Each row of a before or after table is a point. One or more steps were done to the points. Then noise was added and the rows were shuffled. The steps act on how far a point lies along the listed directions, d1 being the first. Name the steps. A step turns or swaps two directions, mirrors them in a line or flattens them onto one, adds a multiple of one to another, or multiplies one. Angles are multiples of 10 degrees, from the lower direction toward the higher: turns from -170 to 170, lines from 10 to 170 but not 90. Use the fewest steps. Two steps may share a direction if one is a turn and the other turns, adds or multiplies; they go together, in the order done. Otherwise the lowest direction goes first.

Directions:
(1): [-0.18  0.26  0.37]
(2): [-0.32 -0.35  0.09]
(3): [ 0.32 -0.21  0.30]
Before:
[[ 0.07 -0.19 -0.44]
 [-0.21 -0.16 -0.55]
 [ 0.14  0.40  0.00]
 [-0.19 -0.13 -0.38]
 [-0.05 -0.45 -0.17]
 [-0.23 -0.61 -0.40]
 [ 0.02 -0.28 -0.28]
 [-0.07  0.23  0.20]
 [-0.25  0.30 -0.04]
 [ 0.06  0.34  0.29]
 [-0.25  0.33  0.21]
 [ 0.05  0.29  0.09]
 [-0.32 -0.28 -0.40]]
After (13 x 3):
[[ 0.22  0.04  0.36]
 [ 0.03  0.20  0.36]
 [ 0.11  0.40  0.22]
 [-0.09 -0.31 -0.34]
 [ 0.01 -0.22 -0.27]
 [-0.20 -0.39 -0.03]
 [-0.05  0.17  0.42]
 [ 0.21 -0.31 -0.29]
 [-0.06 -0.30 -0.14]
 [ 0.25 -0.33  0.02]
 [ 0.26  0.07  0.60]
 [ 0.36  0.23  0.39]
 [ 0.30  0.54  0.39]]
Steps: turn d1 and d3 by -170 degrees; multiply d2 by -1

Directions:
(1): [ 0.58 -0.28 -0.08 -0.05 -0.02  0.00  0.47  0.23  0.06]
(2): [ 0.10  0.41  0.09 -0.17 -0.29 -0.55  0.22 -0.18 -0.16]
(3): [ 0.23  0.52 -0.41  0.23  0.32  0.03 -0.05  0.02  0.23]
Before, 11 rows:
[[-0.15  0.90 -0.11  0.07  0.03 -0.53 -0.14 -0.04 -0.02]
 [-0.47 -0.09 -0.01  0.06  0.24  0.21 -0.15  0.01  0.18]
 [-0.55 -0.55  0.32 -0.18 -0.13  0.05 -0.24 -0.13 -0.12]
 [ 0.12 -0.41  0.06  0.10 -0.05  0.35 -0.04  0.08  0.07]
 [-0.11 -0.22  0.23 -0.24 -0.62 -0.67  0.05 -0.09 -0.40]
 [ 0.56 -0.01 -0.08 -0.13 -0.26 -0.30  0.46  0.14 -0.03]
 [ 0.20 -0.17 -0.13  0.10  0.21  0.30 -0.02  0.23  0.16]
 [-0.08  0.37 -0.20  0.21  0.28 -0.03 -0.31 -0.05  0.16]
 [ 0.69  0.41 -0.39  0.00 -0.08 -0.64  0.50  0.00  0.13]
 [-0.21 -0.12 -0.05  0.29  0.25  0.40  0.04 -0.17  0.30]
 [ 0.33 -0.29  0.32 -0.48 -0.46 -0.40  0.35  0.03 -0.18]]
After, 11 rows:
[[-0.33  0.78 -0.01  0.10  0.09 -0.40 -0.33 -0.05 -0.02]
 [ 0.30 -0.33  0.02  0.07 -0.12  0.36  0.11  0.14  0.07]
 [-0.44 -0.52  0.16 -0.05 -0.02  0.17 -0.20 -0.09 -0.04]
 [ 0.39  0.14 -0.07 -0.10 -0.35 -0.52  0.37  0.05 -0.12]
 [ 0.26 -0.16 -0.12  0.03  0.14  0.24  0.09  0.23  0.15]
 [-0.11  0.18 -0.06  0.16  0.28  0.11 -0.29  0.03  0.16]
 [-0.09 -0.33  0.03  0.31  0.19  0.33  0.12 -0.14  0.31]
 [ 0.48  0.48 -0.18 -0.08 -0.23 -0.74  0.43 -0.12  0.00]
 [-0.36 -0.18 -0.05  0.09  0.17  0.23 -0.03  0.04  0.22]
 [ 0.19 -0.04  0.26 -0.44 -0.39 -0.52  0.30 -0.01 -0.14]
 [-0.26  0.01  0.09 -0.23 -0.49 -0.64 -0.11 -0.10 -0.34]]
Steps: turn d1 and d2 by 20 degrees; multiply d3 by 0.7
